Each point is reached from the start by the listed moves, each made 0, 1 or 2 times, or once backwards (-1), plus a little noise. Is the number of moves made odd or even? Then give how often each move was made.
In the rows, zero is written as 128.

Moves:
(1): [153 130 140 113 121 120]
(2): [126 157 124 123 122 132]
(3): [122 130 159 134 114 135]
Start: [133 133 118 102 118 121]
Points:
[102 136 136 121 110 133] => even (-1, 0, 1)
[186 164 108  61 114  99] => even (2, 1, -1)
[170 170 199  81  68 124] => odd (2, 1, 2)
[106 191  98 107 111 137] => odd (-1, 2, 0)
[133 133 118 101 119 120] => even (0, 0, 0)

Moves:
(1): [153 150 128 122 131 122 123 144 126 126 129 138]
(2): [120 141 126 123 126 131 107 135 134 136 134 117]
(3): [121 141 144 129 126 124 133 131 136 135 119 128]
(4): [134 120 118 158 135 119 123 135 126 139 123 133]
(5): [120 124 127 122 147 121 132 128 138 127 139 132]
(6): [131 129 134 127 142 150 123 135 132 136 125 133]
(7): [124 140 121 126 123 132 141 133 136 139 134 129]
(8): [123 122 118 119 126 129 134 152 126 127 122 135]
(9): [140 117 133 123 116 129 124 126 160 127 122 121]
(10): [131 123 130 118 128 117 123 122 128 146 126 138]
(11): [124 125 152 135 113 130 126 133 129 135 156 125]
(12): [116 136 124 133 117 126 129 119 142 121 132 153]
Start: [127 124 125 120 112 112 136 130 119 139 127 129]
Points:
[ 99 128  78 164 117 137 147 191 124 201 160 230] => even (0, 0, -1, 2, 0, 2, 2, 2, -1, 1, 1, 2)
[167 219 107 163  85 117  88 185 232 166  74 167] => odd (2, 2, 2, 2, -1, 1, 1, 0, 2, -1, -1, 2)
[170 153 198  99  77  91 121 222  94 172 133 135] => even (2, 0, 2, 0, -1, 0, -1, 2, 0, 1, 2, -1)
[176 141  71 167 153  70 134 175  76 123  84 211] => even (2, -1, 0, 2, 0, 0, -1, 1, -1, 0, -1, 1)
[ 98 115 125 160 107  99  71 116 236 186  65 158] => odd (-1, 2, 2, 2, 0, 1, -1, 0, 2, 1, -1, 2)

Moves:
(1): [159 120 119 129 124 139 127 124 127 133 152 123 135 131 122 123 125 124
 115 125 140 133 128 137 128 148]
(2): [140 157 121 139 127 123 151 131 142 125 126 139 135 120 114 135 118 138
 132 132 127 128 135 111 124 124]
(3): [137 132 153 125 135 132 123 139 135 134 130 136 125 119 133 136 129 130
 114 128 130 130 123 124 132 122]
(4): [122 119 121 142 127 137 116 128 123 127 125 141 126 125 118 126 138 131
 139 134 132 134 128 123 122 118]
(5): [125 137 120 123 159 137 129 142 129 146 129 127 118 121 137 128 135 132
 143 124 120 141 129 130 128 144]
(6): [120 133 131 124 123 150 126 139 131 126 123 120 136 131 125 129 128 129
 129 123 127 130 120 126 122 131]
(7): [120 121 133 132 129 139 157 129 135 125 130 127 121 128 111 138 138 129
 120 138 109 131 130 120 131 129]
(8): [118 122 129 135 118 124 135 162 124 124 128 139 134 132 130 127 117 125
 125 139 143 131 132 135 116 128]
(9): [127 122 121 124 136 121 131 130 152 131 129 126 126 132 136 122 123 135
 117 131 132 121 118 128 122 123]
(10): [129 127 115 124 111 127 136 122 132 146 125 133 129 134 130 137 131 139
 132 131 122 146 116 132 135 113]
(11): [126 130 132 131 129 128 128 123 130 124 152 122 136 130 140 139 127 134
 131 128 134 129 124 130 128 130]
(12): [131 124 117 109 133 131 133 121 134 135 132 163 125 121 130 135 127 112
 136 117 121 111 126 141 112 124]
(13): [126 126 135 138 147 133 129 128 111 135 118 139 167 131 128 132 123 136
 133 137 128 113 120 115 136 141]
(14): [125 134 137 122 123 125 133 129 124 127 124 126 114 161 118 122 137 138
 135 123 130 134 107 123 114 134]
(15): [137 117 127 129 118 140 127 122 118 124 117 128 124 132 150 135 130 125
 129 121 136 128 138 116 124 136]
(16): [134 127 131 121 136 136 133 127 126 103 124 123 128 129 115 161 130 126
 135 147 127 138 117 135 125 133]
(17): [132 121 125 128 122 112 127 136 145 124 127 127 139 114 132 127 166 122
 135 123 124 121 128 131 102 124]
(18): [121 120 132 128 125 129 133 123 121 124 123 132 127 124 130 128 129 148
 132 128 118 129 132 139 118 131]
(19): [135 121 135 119 124 128 143 117 131 131 128 120 136 121 126 127 119 120
 147 132 130 121 126 125 129 125]
(20): [134 129 129 121 132 132 124 122 133 137 137 130 135 134 143 106 147 134
 122 168 127 126 135 135 123 124]
(21): [121 136 120 124 133 128 134 121 118 132 128 126 130 122 122 129 137 132
 123 127 154 119 120 128 126 126]
(22): [131 120 128 115 131 130 134 118 128 106 132 146 141 125 126 124 130 116
 130 128 133 158 123 119 130 128]
(23): [115 131 133 120 142 118 128 115 137 147 124 129 121 142 115 142 124 138
 138 126 143 144 167 128 133 130]
(24): [130 135 136 144 135 139 128 120 137 124 129 119 132 138 140 126 132 117
 134 121 140 133 123 158 134 126]
Start: [123 139 132 137 131 113 136 132 109 152 139 114 131 118 112 140 132 144
 138 118 101 126 123 116 135 140]
Points:
[114 151 131 106 169 184 231 183  63  84 126 196 201 153 112 132 157 152
 244 173  88 197  41 154  46 203] => odd (0, 1, -1, 0, 2, 1, 0, 2, -1, 0, 0, 1, 1, 2, 0, 1, 0, 2, 1, 1, 0, 2, -1, 1)
[175 146  66 140 118  64 209 153  97 242 169 202 243 175 130 155 184 212
 173 150 158 201 219  51  78 221] => even (2, 2, -1, -1, 1, -1, 0, 2, -1, 2, 1, 0, 2, 1, 2, -1, 2, 0, -1, 1, 0, 1, 2, -1)
[ 89 188 198 249 215 166 161 242  91 159  77 114 179 138 136 157  81 169
 145 134 229  66  24  74 141 144] => odd (-1, 1, 2, 2, 1, 0, 0, 2, 2, -1, 0, -1, 2, 1, 1, 0, -1, -1, 1, -1, 2, -1, -1, 2)
